Every row gives one point. Any point is a mix of the corners, with weights that add up to 1. It lies inside the corners' shape when no weight is negative. Say inside or outside, and name the corners with a negative weight.
In the rows, zero is written as 128.

Corners:
(1): [126 112]
(2): [103 167]
(3): [198  89]
Points:
[138 101] => outside (2)
[192  93] => inside
[145 139] => outside (1)
[142 100] => outside (2)
[187  96] => inside
[171 102] => inside

Corners:
(1): [102 169  81 133  95 101 132 204  57]
(2): [108 123 138 168 191 152  55  84  57]
(3): [136 150 121 125 184 152 110 146 162]
(4): [117  65  91 165 142 116  48  86 103]
(5): [191 126 119  79  72 105 205 234 167]
(6): [108  42 142 108 151 137  60  99 167]
(7): [171  93 172 175 115  87 146 117 176]
(8): [170  64 171 173 164 112 174 187 169]
(9): [126 116 131 153 133 176 162 173 104]
(10): [ 84  53 105 149 197  99 160 113  98]
Points:
[141 128 114 126 109 109 152 189 118] => inside
[140 101 136 131 159 144 159 173 141] => outside (1, 4, 7)
[125  81 133 151 181 120 100 106 123] => outside (1, 9)
[116  75 110 149 151 120 120 138 102] => outside (3, 7)
[131 102 121 144 123 105 137 156 115] => outside (3)
[158 108 162 165 165 126 155 146 145] => outside (1, 4, 6)
[163  81 153 129 128 128 178 173 178] => outside (1, 2, 4)

Corners:
(1): [129  41 113 100  51 165 108 135 100 110 132 105 172 152 169 157 224  68
  48 180]
(2): [104 208 132 115 142 103 144 130 182 166 142 143  84  96  78 121  60 175
 105 130]
(3): [108  61  61 111 108 156 155 164  38 104 133  60 143 180 239 166 186  69
  62 179]
(4): [130 164 101 142 123  85 170 180 203 104  82 141 125 106 104 100  91 189
 151 137]
(5): [168 125 191 129 156 186 105 147  93 117 166 129 171 141 193 129 119  76
 155  81]
(6): [172 133  98 118 119 150  95  77 106 159 108 130 141 172 193 151 185  68
 149 107]
(7): [159 159 144 134 194 157 137 119 117  78 115 129 177 180 165 142 163 140
  98 143]
(8): [127 107 145 105 151  71 126 119 224 161 149 116 128  89  86 130  98 196
 155  94]
(9): [182 147 120 163 125 122 172  98 109 172 118 114 194 161 132  83 115 164
 141  89]
(10): [ 70 174 162 177 171  93 100  92 188 242 121 146 203 129 102  55 100 139
 168  94]
(11): [128 172 146 150 147 127 138 112 115 162 128 162 173 114  46  80 138 172
 182  90]
(12): [ 96  81 106 118  61 130  83 144  98  51 154  74 132 180 146 127 206 105
  94 126]
(13): [146 161 113 215 148 153  73 123 125 143 125 121 224 134 175 186 106 107
 166 109]
(14): [103 161 136 172 122  87 142 170 246 154 199 122  98 171  67  89  62 136
 184 160]
(15): [110  50  98  69  88 107 205 113 151  73 188 136  83 109 113 126  95 115
  99 139]
(16): [179 119 150 130 104 112  99  66  92 126 137 153 121 124 197 124 238 105
 107 133]
(17): [137  60 166 157 169 167  72  52 112  95  81 131 124 171 203 179 155 141
 171 146]
(18): [ 74 119 113  73  75 124 185 123 100 124 158 112 164 156 197 153 179 112
 126 131]
(19): [ 90 179 109 112 127  77 144 143 202 169 199 177 119 127  89  46  68 196
 161 142]
(20): [158 145 186 108 188 113  87  92  79 129 118  92 198 121 146  77 104  99
 181 122]
(21): [ 70 180 106 156  90 144 143 141 246 136 195 140  93  70 112  49 158 189
 155 162]
Points:
[131 121 123 130 130 131 127 124 117 120 136 112 150 150 159 126 148 121
 123 136] => inside
[127 115 110 120 109 125 135 123 120 115 139 112 139 146 152 128 156 123
 119 143] => outside (5, 10)
[ 95 142 106 129 118  99 167 144 160 101 161  90 129 125 140 107 126 145
 104 144] => outside (1, 5, 6, 11, 17, 19)
[122 137 135 141 139 115 121 121 158 147 140 128 149 134 123 105 122 138
 144 123] => outside (18)
[119 124 126 126 120 117 125 126 154 128 142 128 129 129 133 117 129 132
 144 132] => outside (7, 9)
[122 134 135 140 128 120 126 127 154 135 150 125 139 145 126 113 123 130
 148 132] => inside

Corners:
(1): [193 175  49 113 158  96 115  31  35 100 104 194  67 112 148 197  76 157
 133 193]
(2): [103 199 108  95  90 164  97  78 103 113 147 143 132 126 103 110  64  76
 134 106]
(3): [179 152 104 176 174 111 164 169 106 178 112 123 116 119 124  39 155 125
 178 143]
(4): [112 113 111  69 175 114 142 131 172  64  62 145  90 108 147 108 131  99
  94 158]
(5): [109 198 117 116 112  90 156 147 124 134 112  90 154 137 129 149 135 133
  65 131]
(6): [ 89 116  83 140 159 211  98 129 136 147 182  80 115 130 184 135  82 115
 151 119]
(7): [129  86 126  99 162 137 148 220  86 135 184 108 105  94 126 108 140 156
 106 146]
(8): [127 110 103 143 112 139  81  70 136 161 101 156 146 114 159 166 138 151
  51 142]
(9): [191 162 168 146 136 232 120 160  94 142 103 108 141 108 131 124 135 182
 118 118]
(10): [156 190 105 185 112  81 187 123 111 151 121 141 133  96  98 165 159 110
 143 143]
(11): [101 106 217  80  91 105 218 165 140 118  59 136  84 131 128  80 129 249
 103 131]
(12): [158  68 161 107 147 143  95 159 130 202 148 105 130  84 113 164 133 124
 145 149]
(13): [145 129 108 151 183 149 111 183 166 144 140 122 171 133 167 146 132 161
 109 115]
(14): [128 187 176 104 140 106 109 173 168  55  91 146  82 125 102  67 201  99
  65 125]
(15): [146 156 160 109 108 163  76 119  99 115  98 115 131 157  75  95 160 158
 144 103]
(16): [159 147 126 131 115 130 133 195 131 162  91  96 106 133 138  58 163 149
 117  68]
(17): [110 122 159 129 107  72 181 130 172 204 101 138 122 117  64 162  94 174
  77  96]
(18): [129 128 177 145 134 111 171 132  59 103  96 145 152 127 114 112 122  62
 119 208]
(19): [ 78  90 155 106 156 194 110 188 140 126  57 122  51 111 144 115 128 185
 136 164]
(20): [165  82 114 142 110 218  76 136  92 124 161 125 136 144 153 161 129  97
 119 227]
(21): [157 110 134 124 134 129  52 159 138  59 106 120 130  87 151  70 100  92
  46 146]
Points:
[114 106 150 118  90 177 109 144 130 165 121 104 122 114 128 134 116 181
  95 112] => outside (1, 3, 4, 13, 14, 18)
[134 149 147 117 147 123 144 156 130 116 108 129 111 106 121 117 125 139
 105 136] => outside (8, 15, 16, 20)
[132 157 130 118 135 106 147 147 127 124  97 129 116 113 127 119 131 140
  94 134] => outside (6, 15, 20)
[136 135 133 134 133 146 133 152 130 146 126 117 131 126 127 116 142 128
 120 130] => outside (1, 19, 21)
[136 138 145 123 133 137 142 154 131 125 106 125 115 121 133 117 130 138
 113 145] => outside (7, 8, 15)

Corners:
(1): [ 79 144 155 144 100 119  69 118  96 107 165 100  77 168 155  87  54 189
  98 127]
(2): [153  83 152 113 175 114 163 144 154 177 200  89 125  86 109  87 155 133
  81 187]
(3): [119 159 125  83 116 142  55 177 152 158 133 168 164 153 168 177 118  56
 154  96]
(4): [ 95 139 155 126 104 150 145 145 170 140 100 121  48  88  94 159 147  89
  86 103]
(5): [ 84 133 165 141 173 139 123 109  90 181 115 168  99  53 142  61 113 107
 113 181]
(6): [ 69 122 105 146  23  98  48 114 222 157 173 186  78 192 216 118 137  54
 110  73]
(7): [163  85 124 109 185 181 134 106 157 164 165 135 186  95 142  87  55 151
 197 148]
(8): [147 173 123  68  82 149 180  47  78 115 106  59 166 178 114  54 167 183
  86  60]
(9): [102 151 174  90 102  97 107 133  83 110 143 153 196  68 143  62 156  96
 114  83]
(10): [111 180 124  87 167  80 126  48 106  90 138 140 159 145 130  96 104 175
 172 144]
(11): [ 81  45 124  46 124  62 102 211 180 178 143 152  59 211 222 220 102  98
 132 106]
(12): [194 118 171 102 217 146 124 111  49 105  62 100  99 125  66 111 138 203
 148 153]
(13): [124 188  83 148  64 164  56 120 125 129  49 119 120 151 110 100 168 196
 183  43]
(14): [102 105 109  56 214 154 145  64  88  88 138 111  45  40 124  55  69 113
 175 165]
(15): [ 78  93 180 100 134 137 129 121 171 112 172 130 136 132 188 178 146  42
  94 162]
(16): [184 145 183 121  70 110 125 173  66 151 160  61 138 202 106 124 167 146
 147  73]
(17): [205 131  98 148 169 165 177  83 205 114 125  82  61  59 199 149  72 112
 200 172]
(18): [146 106 109 129 149 128 150  83  83  77 153  97  57  62  57 134 122 189
  88 120]
(19): [158 125 170 159 153 119 147 177  60 154  76  57 132 165  54 160 138 151
  95  53]
(20): [129 121 171 127 109  96  96 112 110 174 183  62 195 103 143 142  68  91
 127 154]
(21): [ 81 106 192  91 166  92 102  95 123 137 159  93  22 103 176 150 125 144
 108 128]
Points:
[120 119 139 115 142 126 122 113 127 130 137 115 105 107 131 124 119 131
 120 126] => outside (16)
[114 126 152 115 122 115 104 137 102 145 134 108  98 128 123 122 125 134
 108 107] => outside (7, 10, 15, 17)
[131 130 141 115 125 128 122 125 126 140 131 116 135 119 131 125 128 113
 134 117] => outside (1, 21)
[108 127 150 116 141 127 118 115 123 138 137 126 105 112 147 116 117 120
 123 137] => inside
[120 116 159 100 161 119 118 133 124 146 133 114 103 110 145 142 122 117
 146 132] => outside (1, 6, 8, 18)
[135 122 138 118 136 141 124 131 119 146 129 116 121 114 124 110 125 127
 126 123] => outside (10, 21)
[127 157 142 117 100 135 108 109  87 109 124 107 153 146 104 101 126 145
 125  83] => outside (2, 5, 11, 17, 21)
[134 126 136 113 140 134 128 115 111 130 131  96 103 121 118 125 121 154
 126 124] => outside (6, 9)
[119 137 131 115 121 137 105 112 124 129 117 118 109 129 137 119 121 138
 146 102] => outside (2)

Corners:
(1): [129 133 119 111 150 140 179 107  99 107  94 132 127 125 116 144 152 143
  82 116]
(2): [157 147 123  98 161 153 100 161 145  96 135  98 152 132 151 111  97 106
 125 142]
(3): [141 110 148 153 120 137 151 119 118 128 147 121 132 119 170  81 157 124
 146 136]
(4): [151 184 144 140 129 138 108 126 146 105 137  77 125 127 161 115 139 120
 151 140]
(5): [109 119  52 121 125 104 150 115 129 107  76 153 181 104 162 134 141 128
 107 101]
(6): [152 101 108 125 112 144 151 154 131 121 153 149 189 127 151 133  51 162
 130 108]
(7): [145 142 113 144 145 158 131 120 129 127  85 106 119 119 136 115 159 115
 129 159]
(8): [140 152 134 147 139 131 146 118 159 197 153 149 114 117 165 142 147 123
 124  97]
(9): [115 114  90 147 102 112 118 142 105 109  82 136 198 102 106  97 141 126
 121 145]
(10): [ 88 108 125 105 159 117 192 119 143  95 133 132 136 174 109 134 153 102
 142 106]
(11): [118 122 136 105 151 127 133 112 124 100 120 120 137 128 166 114 154 143
 148 140]
(12): [127 112 140 120 141 141 140 144 130  94 174 145 129 249 103 117 100 106
 154 109]
(13): [ 95 123 141 115 105 141 124 163 130 124  77 151  96 124 128 143 145 118
  97 129]
(14): [119 144 119 127 133 113 115 115 143 132 113 124 107 114 151 115 134 112
 103 128]
(15): [118 151  47 141 126 147 131 162 135 159 103 115 131  99 109 132 146 114
  73 146]
(16): [142 126 144  89 148 130 123 121 120 100 117 102 153 132 144 138 159 111
 110 167]
(17): [139 129  95 132 125 133 106 180  80 154 115 137 121 118 118 130 139 102
 145 159]
(18): [149 126 132 162 162 116 129 130 142 127 162 138 126 106 159 128 156 133
 131 160]
(19): [119 194 131 130 138 138 188 111 131 128 135 131 127 128 156 149 143 115
 145 145]
(20): [139 125 141 112 134 163 117 137 131 125 145 132 110 109 141 140 139 124
 130 140]
(21): [ 85 126 109 123 125 179 135 149  85 119 114 147 158 163 148 143 115 110
 142 119]
Points:
[132 133 110 130 136 135 140 133 129 125 128 128 144 131 139 124 131 119
 123 127] => outside (11, 13)
[124 134 120 127 136 141 143 131 124 133 125 136 136 132 143 134 135 122
 124 121] => inside
[122 120 114 117 132 134 135 139 120 110 122 133 146 130 137 125 131 124
 122 136] => outside (4, 7, 8)
[118 126 100 117 134 132 134 143 121 114 113 134 147 132 132 131 128 117
 125 139] => outside (1, 3, 4, 8)
[131 124 120 128 135 136 128 136 131 121 128 128 139 130 145 122 134 122
 132 135] => outside (1, 19)
[125 134 121 123 133 140 135 133 128 118 120 126 137 127 143 128 136 121
 122 133] => outside (17)
[131 128 119 124 134 136 130 136 125 119 120 126 138 128 139 124 135 122
 122 131] => outside (19)

Corners:
(1): [166 161 132 116 187 118 144 165 131 120  98 184 217 156 130 170 197  90
 131  75]
(2): [138 129 108 127 126 131 139 121 133 152  98 147 123 162 142 151  98 118
 117  74]
(3): [141 127 128 138 157  99 139 104 143 122 138 100 169 126 142 175 102 107
 120  98]
(4): [125 159 127   7 122 133 156 127  99 146  81 103 108 140  97 165 107 109
  98 130]
(5): [123 133 142 143 134  71 170  99 141 145 127 104 111 147  87 162 132 217
 169 140]
(6): [109 146 101 130  93 131 197  83  87 167  88  81  93 102  45 131 108 206
  82 121]
(7): [125 135  83 176 101 121 150 111 144  77 148  98 113 104 145 100 126 109
 147 166]
(8): [110 165 152 113  87  86 150 152  96 141 123 104 140 116 133 104 109 115
 100 154]
(9): [122 154 113 160 140 123 129 130 174 120 133 146 102  72 140 126 108 133
 151 158]
(10): [122 112 136 138 133 124 134 107 139 119 124  92 105  89 132 173 143 163
 106 118]
(11): [157 110 138 131 110 121 142 139 152  80 121 158 121  74 100 113 133 110
 106  23]
(12): [123 150 164 145 100 133 129 169 155 152 132 143 104 163 101 100 133  95
 141 128]
(13): [200  90 127 157 145 121 119 126 120 126 123 107 155 129 145 124 108 167
 145 131]
(14): [129 146  94 133 144 124 141 120 192 152  84  94 117  66 110 125 124 102
 112  95]
(15): [163  82 169 144  63 136 141 110 115 108 130 122 126 137 105 120 176 105
 161 175]
(16): [129 106 158 155 165  81 141 137 128 136 108 123 137 144 117 120 142 111
 149 144]
(17): [142 145 140 136  89 132 133 129 109 103  80 124 116 143 125 133 112 133
 133 141]
(18): [210  93 185 159 148 137 152 235 192 139 141 109 115 164 180 115 106  93
 179 145]
(19): [131 161 159 122 133 129 164 107 115 146 142 110 113 140 131 121 116 144
 148 145]
(20): [193 100 160 154 160 109 122 123 207 110 154 146 107 150 166 118 104 105
 160 152]
(21): [126 104 149 167 142 116 164 128 153 109 143 108 174 159 155 119 144 142
 158 150]
Points:
[147 125 139 147 127 118 146 134 140 125 122 121 135 135 125 129 129 126
 135 117] => outside (4, 9)
[140 124 141 136 113 122 146 123 136 121 131 115 115 132 132 130 113 139
 133 137] => outside (1, 14, 16)
[140 129 134 137 134 117 147 128 143 127 127 121 130 125 129 130 127 125
 137 131] => outside (17)
[144 135 139 127 118 132 139 137 137 135 109 123 124 127 126 132 118 120
 120 114] => outside (5, 7, 16)

Corners:
(1): [129 110 123 121 183 195 106 117 157 132 150  73 147 133 124 105 112 129
 161 141]
(2): [133 141 142 118 168 110 106 118 170  85 125 133  92 132 108  85 149 152
 159 158]
(3): [128 113 156 153 172 115  71 126  96 150 154 120 116 142 118  97  99 121
 191 132]
(4): [140 149 143 130 166 124 107 143  88 131 153 157 142 102 115 124 136 183
 187 155]
(5): [ 77 144 113 177 156 133 171 105 142 152 125 155 121 138 179 125 119 137
 138 133]
(6): [156 108 122 121 178 159  77 174 102 114 149  97  91 114 125 126 160 118
 151 146]
(7): [115 150 121 142 136 164 167  79 152 142  97 206 131 112 105  94 131 115
  68 138]
(8): [ 86 114  72 151 121  93 160 127 125 115 100 181 174 150 162 162 110 160
  65  86]
(9): [135  91 136  75 124 139  67 103  95 140 107  86 124 121 136  91 154 172
 145 153]
(10): [ 87 132 133 163 113 159 153 154 146 158  87 159 117 125 130  80  82 137
  85 157]
(11): [ 88 135 133 123 156 130  79 156  97  76 194 124  95 109 147  75 110 131
 180 143]
(12): [167 132  89 107 177 165  83 137 129 132 154 116 104 146 174 102  90 172
 139 161]
(13): [136 144 139 102 128 139  70 121 150 139 116 151 165 147 161 107  95  82
 184 158]
(14): [ 84 118  32 141 128 157 175 143 132 134 100 148 119 176 135 107 146 138
 124 123]
(15): [128 149 117 136 129 130 179 151 140 146 145 148 164 167 131  88 160 128
 102 120]
(16): [127 185 143 129  65 107 249  96  73  60 102 137 168 178  93 164 116 159
  89 142]
(17): [179  61 161 103  90 134 156 117 148 129 166 137 145  87 131 120  99 117
 176 176]
(18): [138 121  84 135 148 155  41 138 149 135 199 125 119 150 151 161 141 129
 155 233]
(19): [140 117 129  86 138 110  70 134 141 189 143 118  95  98 127 147 130 154
 162 125]
(20): [152 159  92 147 126 145  98 112 136  84 137  88 105  95 149 118 143 144
 175 135]
(21): [109 142 162 169  27 156 215  95 115  46 120 182 108 188 112 177 145 181
 153  31]
Points:
[129 126 123 111  97 134 145 125 130 110 108 143 127 135 131 108 131 142
 115 123] => outside (1, 3, 4, 5, 18)
[129 132 133 133 129 140 130 120 125 116 141 140 116 129 131 122 126 152
 141 128] => outside (13, 14)
[133 132 122 126 132 137 120 126 130 111 138 131 125 130 131 113 126 140
 146 141] => outside (5)
[123 130 127 132 137 136 129 128 122 127 129 137 126 131 129 109 123 143
 143 129] => outside (18)
[119 133 120 143 132 144 151 125 111 116 131 138 129 132 137 113 118 147
 131 132] => outside (2, 13, 18, 19)
[128 124 115 122 148 136 107 134 125 129 139 118 125 129 143 109 121 138
 152 156] => outside (7, 21)
[134 127 125 124 138 140 130 124 124 117 136 125 126 129 132 118 129 143
 153 129] => outside (10, 18)
